Every row gives one point. The points of each table are mixes of a few directions, plus a little noise. How many directions does each table use, and how many do they share? Where both have some left over, give the other angles between the two spaces (their principal angles), to ten degrees, smallest first.

First (4 x 2)
[[.32,-.12],
[-.74,.28],
[.57,-.24],
[-.16,.06]]
Second (6 x 2)
[[.62,-.24],
[-.35,.13],
[-.19,.08],
[-.61,.24],
[-.21,.08],
[.75,-.29]]
Directions: first 1, second 1, shared 1

First (7 x 4)
[[.14,.35,-.23,-.24],
[.63,-.02,-.51,-.01],
[-.49,.26,.28,-.15],
[.75,.18,.01,-.03],
[-.32,-.23,.52,.20],
[-.92,-.45,-.50,.08],
[.23,-.09,.43,.15]]
Second (5 x 4)
[[.94,.51,.15,-.18],
[-.02,-.32,-.20,.15],
[.19,-.02,-.05,.03],
[-.22,.37,.27,-.19],
[-.90,-.54,-.17,.18]]
Directions: first 3, second 2, shared 2

First (9 x 8)
[[-.21,-.17,-.04,-.58,-.11,.03,.07,.01],
[-.08,-.07,.01,.17,.02,-.29,-.15,.29],
[-.08,-.11,-.09,.18,.02,.23,-.19,.23],
[-.13,.08,-.34,-.31,.18,.71,.44,-.07],
[.18,-.04,.37,.19,-.01,-.92,-.13,.02],
[-.21,.34,-.27,-.20,-.28,.14,.03,-.09],
[-.04,.06,-.10,-.30,-.20,.49,.00,-.28],
[.32,.04,.36,.66,.23,-.94,-.06,.13],
[.25,-.13,.09,.19,.15,.55,-.01,-.22]]
Second (7 x 8)
[[.05,.40,-.19,.56,.16,-.20,.14,.14],
[-.02,.08,-.20,.05,.23,.35,.30,.04],
[-.47,.04,-.34,-.43,-.24,.06,-.07,.30],
[-.01,-.23,-.06,-.02,.39,.22,.30,.18],
[.24,.64,.04,.35,-.27,-.24,.01,-.49],
[.12,-.20,.21,.10,-.11,.06,-.35,-.08],
[.07,-.72,.53,-.61,-.13,-.25,-.32,-.11]]
Directions: first 5, second 5, shared 5

First (8 x 12)
[[.04,.09,.12,-.02,.09,.14,.32,-.18,.13,.33,.01,-.05],
[-.68,.54,-.05,-.48,.87,.62,.83,-.72,.68,.53,.34,-.15],
[.23,-.16,.05,.06,-.30,-.34,-.51,.42,-.57,-.35,-.13,.05],
[.37,-.26,.09,.19,-.44,-.37,-.49,.45,-.54,-.29,-.18,.08],
[-.39,.05,-.32,.04,.24,.25,.19,-.35,.74,-.11,.15,.03],
[-.10,.01,-.08,-.22,-.06,-.37,-.74,.50,-.79,-.69,.00,.06],
[.08,-.08,-.01,.10,-.10,-.05,-.06,.04,.02,-.05,-.04,.02],
[.46,-.20,.21,.36,-.29,.10,.44,-.17,.30,.60,-.16,-.03]]
Second (8 x 12)
[[-.11,-.08,-.01,-.18,.35,-.12,.37,-.30,.04,.24,.10,-.01],
[-.24,-.19,-.04,-.37,.73,-.27,.75,-.62,.09,.50,.23,-.03],
[-.26,-.20,-.04,-.40,.77,-.28,.80,-.66,.09,.52,.23,-.02],
[.31,.23,.05,.47,-.90,.34,-.94,.76,-.11,-.62,-.27,.03],
[.00,.01,.00,.03,-.04,.01,-.04,.03,-.01,-.03,-.01,.00],
[.30,.23,.05,.46,-.88,.32,-.91,.75,-.11,-.60,-.26,.03],
[-.07,-.06,.00,-.11,.21,-.08,.22,-.17,.02,.13,.07,-.01],
[.08,.06,.01,.11,-.23,.09,-.25,.20,-.03,-.16,-.07,.02]]
Directions: first 3, second 1, shared 0; angles 40

First (10 x 18)
[[-.15,.12,.01,-.20,.08,.02,-.17,-.04,-.08,-.10,-.25,.15,.11,-.14,-.14,.13,.00,.02],
[.01,-.01,-.01,.01,-.01,.00,.02,.00,.01,.01,.03,-.02,.00,.02,.01,-.01,-.01,.00],
[-.28,.22,.05,-.36,.13,.04,-.28,-.08,-.14,-.16,-.44,.26,.17,-.21,-.23,.22,-.01,.04],
[-.17,.14,.04,-.23,.08,.03,-.17,-.05,-.08,-.10,-.27,.17,.11,-.14,-.14,.14,.00,.03],
[.38,-.31,-.05,.50,-.17,-.07,.39,.11,.18,.21,.60,-.36,-.23,.29,.32,-.31,.01,-.06],
[-.21,.16,.03,-.28,.10,.03,-.22,-.06,-.11,-.13,-.34,.21,.13,-.16,-.18,.17,-.01,.03],
[.59,-.47,-.09,.77,-.28,-.10,.61,.17,.29,.33,.94,-.55,-.36,.46,.49,-.48,.01,-.11],
[-.03,.03,.00,-.03,.01,.01,-.02,.00,-.02,-.01,-.04,.02,.02,-.01,-.02,.02,.00,.00],
[-.06,.05,.01,-.08,.04,.01,-.06,-.02,-.03,-.04,-.10,.05,.03,-.05,-.05,.06,.01,.01],
[-.06,.07,.01,-.11,.03,.01,-.07,-.02,-.04,-.05,-.12,.07,.05,-.06,-.05,.06,-.01,.02]]
Second (8 x 18)
[[.33,-.03,.14,.30,-.04,-.16,.05,.01,.26,-.20,.25,-.06,.14,.02,.02,.04,-.01,.00],
[-.35,-.18,-.16,-.15,-.16,.30,.32,.05,-.48,.36,.10,-.16,-.40,.12,.15,-.23,.03,.05],
[-.04,.31,.18,-.22,.18,-.12,-.42,-.11,.13,-.42,-.42,.33,.41,-.29,-.32,.37,-.02,.05],
[.06,-.21,-.06,.19,-.16,.08,.31,.07,-.10,.20,.33,-.22,-.24,.17,.20,-.22,.01,.00],
[.05,.02,.28,.10,-.16,.03,.12,-.02,-.09,-.39,.17,.04,.15,-.13,-.12,.18,-.01,.15],
[-.01,.14,-.03,-.13,.16,-.10,-.27,-.04,.15,-.05,-.27,.14,.15,-.08,-.10,.11,-.01,-.05],
[-.14,-.18,-.46,-.09,.10,.08,.07,.08,-.05,.74,-.04,-.20,-.44,.30,.31,-.42,.03,-.20],
[.10,.13,.12,.00,.08,-.12,-.18,-.04,.17,-.24,-.12,.13,.23,-.12,-.13,.17,-.01,.01]]
Directions: first 1, second 3, shared 1

First (9 x 24)
[[-.07,-.32,.14,.07,-.10,-.05,.09,-.11,-.03,.13,-.18,-.14,-.21,.08,.03,-.13,-.01,.11,.09,-.29,-.07,-.04,-.03,-.12],
[-.03,-.09,.11,.21,-.07,.01,-.09,-.06,-.21,-.11,-.37,-.14,.05,.02,.06,-.15,-.14,.08,.32,-.01,.00,-.13,-.08,.04],
[.20,.09,.09,.17,-.12,-.24,.18,-.05,.02,.11,-.10,.16,-.05,.33,.13,-.32,.18,.25,.27,.00,.04,.00,-.27,.14],
[-.10,-.01,-.08,-.01,-.12,-.12,-.02,.15,.12,.15,-.09,.13,.04,.12,.09,-.02,-.03,.16,-.03,-.13,.13,.04,-.06,.03],
[-.04,-.02,.05,.14,-.07,-.09,-.07,.12,-.10,-.07,-.21,-.05,.15,.11,.05,-.15,-.10,.03,.30,.02,.06,-.05,-.22,.12],
[-.26,.23,-.48,-.64,.37,.37,-.23,.38,.29,-.12,.86,.03,.23,-.56,-.31,.79,-.12,-.63,-.94,.21,.02,.19,.49,-.15],
[.15,-.18,.23,.15,-.04,-.17,.23,-.13,-.09,.06,-.05,-.11,-.16,.24,.04,-.32,.14,.05,.31,-.12,-.11,-.02,-.31,.04],
[.03,.18,-.08,-.03,.01,.19,-.11,-.21,.01,-.02,-.11,.12,-.08,-.22,.03,.17,-.01,.16,-.22,.12,.01,-.04,.40,-.09],
[.12,.14,.00,-.07,.15,.11,.03,-.08,-.04,-.14,.24,-.04,.01,-.11,-.10,.10,.07,-.19,-.10,.20,-.08,.00,.07,.00]]
Second (9 x 24)
[[.09,-.34,.15,.04,-.19,-.03,.27,-.07,-.18,.26,-.16,.04,-.37,.09,.16,-.07,-.03,.26,-.24,-.35,.00,.15,.22,-.28],
[.10,.23,-.09,-.18,.14,-.11,.11,-.23,.51,.11,.44,.14,-.11,.08,-.13,-.02,.44,-.04,-.06,.07,-.10,-.05,-.13,.12],
[-.16,.22,-.20,-.12,.11,.07,-.23,-.01,.31,-.07,.11,.06,.17,-.15,-.12,.17,.05,-.09,-.03,.12,.03,-.11,.04,.12],
[.11,.18,-.09,-.12,.10,-.14,.11,.19,.15,.00,.41,.12,.11,.14,-.06,-.01,.15,-.17,-.05,.14,.02,.12,-.25,.14],
[-.09,.10,-.03,.33,-.24,.16,-.33,.36,-.68,-.24,-.83,.05,.37,-.10,.31,.05,-.63,.27,.16,.20,.32,.02,.24,.02],
[-.12,-.41,.11,.00,-.07,.00,.07,.14,-.16,.07,-.08,-.22,-.09,.02,.00,-.02,-.18,-.09,-.01,-.30,-.04,.07,-.05,-.16],
[-.09,.12,.03,.31,-.11,.00,-.29,.07,-.26,-.22,-.59,-.04,.30,.03,.14,-.14,-.27,.18,.49,.17,.15,-.17,-.12,.18],
[.21,-.01,.13,-.08,.17,.09,.22,-.27,-.03,-.07,.34,-.11,-.23,-.08,-.13,.00,.21,-.21,-.11,.08,-.22,.02,.06,-.10],
[-.04,-.07,-.03,-.19,.10,-.03,.09,-.19,.36,.13,.34,-.04,-.19,-.02,-.16,.04,.26,-.11,-.14,-.14,-.15,-.05,-.02,-.04]]
Directions: first 5, second 6, shared 5
